Each wall is flat, endless, passes through zero and stands at right angles to its row. A trip goes straight from one point to another. Which walls does it cross, in order?

Walls:
(1): [-3.7 -2.9]
(2): [ 4.7 -1.0]
(3): [ 2.0 -2.3]
(4): [ 2.8 -8.0]
(5): [-6.5  2.6]
Trips:
[-6.1  2.1] to [-3.9  2.3] => none
[ 4.5 -4.1] to [7.0 0.9] => none
[-6.4 -3.2] to [-5.6  0.6] => 4
[-3.2 -5.1] to [-7.4 -9.7] => none
[ 6.0 -4.7] to [-7.6 -1.3] => 1, 2, 5, 3, 4
[-3.5  0.7] to [-1.8  1.4] => none
[-1.7 -6.0] to [0.4 4.3] => 5, 3, 4, 1

Walls:
(1): [-0.5 -0.7 -1.1  1.2 -5.2  9.1 -0.9  0.2 -0.2  3.8 -5.7 -2.3]
(2): [ 2.6  9.1  6.4  2.5  6.5  2.5 -3.4 -0.6 -1.4  4.8 -2.9  3.9]
(3): [ -3.4  -4.9  -3.1   2.8  -4.6   0.9   0.6  -4.5  -4.1   3.2 -11.9   7.2]
(4): [ 0.1  6.8  3.2 -7.9  2.9  6.6  6.3  1.6 -1.0 -5.5 -3.2 -3.9]
Trips:
[ 1.0 -5.8  1.5  0.1 -5.5 -0.8  3.9  2.1 -7.9  2.9  8.2 -3.5] to [-2.5 -4.0 -5.6  1.7 -6.5 -4.8  1.5  1.3  4.7  0.7 -4.3  6.9] => 3, 1
[ 3.0 -4.4 -7.5  1.3 -5.2 -7.9 -1.4 -9.4 -1.7 -5.6 -3.1 -0.8] to [ 4.0  4.8 -2.6  3.1  2.3 -1.8 -1.5  8.5 -7.2  6.2 -4.3  4.0] => 2, 1
[-1.0  7.2  3.6  0.4 -2.1 -5.7  0.7 -2.7  1.8  1.4 -6.0  8.2] to [ 1.5  1.7  6.1 -3.6  1.2 -0.4  5.5  2.0  1.9 -1.0  2.3  5.4] => 4, 3
[-1.2  2.0 -5.1 -2.9 -2.1 -0.4  8.7 -2.5 -6.1 -6.7  1.0  1.1] to [-2.6 -1.8  3.4 -4.5  2.7 -2.3 -6.4  4.3 -2.9  1.9  4.9  1.5] => 3, 4, 2
[ -0.7  -2.9  -1.8  -3.0   2.3   0.7  -1.9   3.1 -10.1   1.8  -2.5   1.3] to [ 6.5 -0.4 -1.3  4.2 -3.1  2.5 -5.5  2.3 -5.5  1.0  0.0 -1.5] => 4
